Each row of a before or after table is a point. One or more steps were done to the points. Then noise was added and the rows were shuffled. The steps act on how far a point lies along the listed directions, d1 being the first. Name the steps. A step turns or swaps two directions, mirrors them in a line or flattens them onto one, adds a multiple of one to another, or multiplies one. Angles are multiples of 10 degrees, from the lower direction toward the higher: turns from -170 to 170, lines from 10 to 170 but not 90. Use the fewest steps. Two steps may share a direction if one is a turn and the other turns, adds or multiplies; they go together, in the order done. Otherwise the lowest direction goes first.

Directions:
(1): 11,53
(2): 53,-11
Before (10 x 2):
-10,-37
20,-49
-1,10
8,-30
99,-56
17,74
38,-1
-5,6
-19,-49
-19,24
After (10 x 2):
-24,-20
29,7
-9,-2
3,39
57,99
37,-9
49,-18
-5,-6
48,22
-75,17
Steps: turn d1 and d2 by -90 degrees

Directions:
(1): -41,-15,-50
(2): 31,44,-39
(3): 42,-47,-20
Before (8 x 3):
55,43,-4
26,-18,-39
42,26,-18
-36,-36,29
116,-43,-52
66,-4,-9
36,14,10
-25,38,34
After (8 x 3):
12,-77,-67
-6,-3,-39
-2,-44,1
-28,-24,-34
-37,-17,-58
37,26,29
-2,-25,-53
-15,42,-3
Steps: turn d1 and d2 by -120 degrees; multiply d3 by 0.7

Directions:
(1): -29,-32,63,-9
(2): 44,40,44,22
Before (11 x 4):
-52,-31,68,-7
-66,-57,47,-23
-11,10,-35,-12
22,38,-51,19
14,26,51,12
3,20,-32,10
22,25,-55,17
-48,-71,89,5
-43,-35,65,13
4,21,-90,8
13,-25,-25,-13
After (11 x 4):
15,-30,9,-12
-31,-27,58,1
-22,-9,27,5
19,36,-72,32
-25,0,14,-12
21,32,-87,5
47,37,-103,35
-36,-19,61,2
14,43,-78,15
17,27,-9,5
-45,-42,69,-10
Steps: multiply d1 by -1; multiply d2 by 0.4

Directions:
(1): -34,-23,16,37,-26,70
(2): -35,4,13,48,69,-19
(3): 44,-37,72,13,-3,-15
Before (11 x 6):
29,-30,-4,2,10,23
-46,18,-5,44,76,25
53,11,45,-12,-7,-61
-46,16,-53,14,-20,57
-52,55,-47,8,35,-20
19,22,-27,12,35,-44
64,-14,29,-41,2,-30
-18,-18,7,35,93,-80
-58,32,-31,9,15,31
-6,0,-24,6,1,14
52,1,32,-47,9,-57
After (11 x 6):
1,4,-31,-6,2,8
-23,48,-60,-40,-29,23
14,-35,67,37,49,-2
-27,-69,25,25,-67,76
-15,-33,81,51,40,12
9,7,-29,-44,-61,70
-4,-21,81,57,12,-4
-8,54,-92,-39,-6,-15
35,-27,-3,-5,24,-2
-26,-12,-9,47,-11,46
-66,44,-61,-6,-31,49
Steps: turn d1 and d2 by -140 degrees; multiply d3 by 1.3

Directions:
(1): 22,-32,-28,-24,37,21,-14,83
(2): -89,14,-17,-53,-13,-2,13,16
Before (9 x 8):
63,-24,21,61,27,-3,3,-13
-35,-37,-30,-63,55,1,-13,82
-20,-9,-52,-30,17,30,18,74
-4,-20,-11,0,30,-22,11,2
-66,0,-18,-59,1,-4,1,9
73,-34,-21,-11,15,49,-29,97
18,6,37,28,-7,4,-10,-17
101,-64,-29,17,46,49,-24,73
-73,-4,-25,-31,-29,-12,26,-18
After (9 x 8):
-17,-16,-10,-3,25,-24,14,-5
31,-42,-12,13,51,12,-1,59
-109,8,-6,-65,2,-26,12,-9
-44,20,12,-17,-25,-20,7,-67
30,-10,24,17,12,15,-15,23
-46,-43,-59,-72,24,48,-3,104
-56,-3,-33,-75,-16,38,-7,90
-19,3,5,25,-40,-23,25,-76
-79,27,-33,-30,-26,8,38,3
Steps: turn d1 and d2 by 70 degrees

Directions:
(1): 7,69,13,35,-65,29,37,-29,19,43,20
(2): 9,-6,48,-15,-13,-2,72,-15,-5,-46,-76
Before (9 x 11):
27,19,8,38,-43,-2,20,-14,6,14,-1
-6,-35,-3,-35,30,-21,-20,19,-12,-44,-9
10,4,-7,3,2,-11,-3,-6,-8,14,12
-15,-45,-14,-28,47,-9,-49,8,-26,-9,-13
11,91,-28,57,-62,44,-12,-27,54,109,103
-3,34,-15,20,-32,4,-26,24,32,38,59
-10,4,-16,7,9,-1,2,3,15,9,9
-6,57,31,8,-33,1,28,-15,19,14,20
5,6,8,-21,-4,11,12,6,-4,8,-27
After (9 x 11):
16,-33,-24,21,13,-26,-40,16,-9,2,18
-20,-9,-7,-20,37,-26,-46,24,4,-4,41
-8,-8,-6,1,16,-7,12,4,11,-9,-13
0,27,40,-4,-31,21,45,-35,-9,5,-49
-3,-49,8,-34,32,-26,-13,41,8,-44,-21
4,40,24,-1,-47,8,39,-19,10,-6,-7
11,-7,1,-4,9,-16,3,-7,-13,-3,-6
-4,-117,-25,-61,119,-44,-56,47,-9,-57,-19
2,15,-10,-14,-3,16,-11,8,1,29,5
Steps: turn d1 and d2 by -140 degrees

Directions:
(1): 2,33,-2,70,25,-53,-60,14,-17,9,-60,23
(2): -14,45,-14,2,9,-27,24,70,24,45,65,46
(3): -20,25,19,30,-74,-9,2,-58,-56,2,40,40
(4): 21,52,-3,5,19,53,-64,2,15,-69,47,6
(5): 56,52,-50,-64,-46,3,-20,6,-23,33,-34,-6
(6): -24,15,25,-9,-37,38,25,17,48,-29,-65,71
Before (13 x 12):
-11,35,31,48,31,-9,-16,21,27,-25,46,21
-26,-16,7,0,-6,-2,26,19,38,9,-54,13
16,3,-4,-1,-9,24,-53,-33,-21,-56,-47,-16
0,11,-20,3,-22,-48,9,4,-17,48,10,5
-16,-42,20,3,-4,-26,16,-25,-9,8,11,0
10,0,3,-18,18,-18,2,23,15,6,-37,-4
14,14,-19,-56,-20,-3,34,7,-9,43,17,8
10,-12,9,-25,-7,-15,46,3,-23,58,45,-14
40,15,-20,-18,34,-4,-30,16,10,-3,-26,-24
40,-22,-37,-47,62,12,54,80,73,20,-93,-29
8,17,-1,-23,-47,1,-9,-5,15,19,-42,11
30,-17,0,-13,-33,1,1,-27,-56,15,-73,3
10,36,-7,-52,-35,26,43,30,5,25,34,-5
After (13 x 12):
18,31,-3,-1,-10,-39,-26,-6,-20,13,-19,3
74,85,-66,51,22,-87,-63,30,-63,53,-81,0
17,25,5,-42,10,13,40,67,37,47,-1,34
-18,-17,3,44,20,-39,-17,-12,-14,13,18,-28
51,58,-27,-26,-38,-9,-44,-10,-37,14,-64,17
6,50,-38,-56,-49,-11,24,34,6,50,14,35
65,97,-59,-81,-9,-4,5,92,2,75,-4,-13
-34,-63,39,25,30,8,19,-21,26,-38,8,-1
71,72,-73,-102,-21,-9,-1,66,7,79,-20,19
93,-3,-37,-86,-76,34,-30,-62,-87,6,-89,-46
-69,-9,69,94,49,-14,46,25,45,-24,111,47
75,49,-61,-74,-59,-11,-44,-20,-34,51,-25,-46
37,-29,-9,-32,-45,34,-51,-88,-63,-50,-85,-60
Steps: turn d1 and d3 by 90 degrees; multiply d2 by 2; multiply d4 by 0.4; multiply d5 by 3; multiply d6 by -1
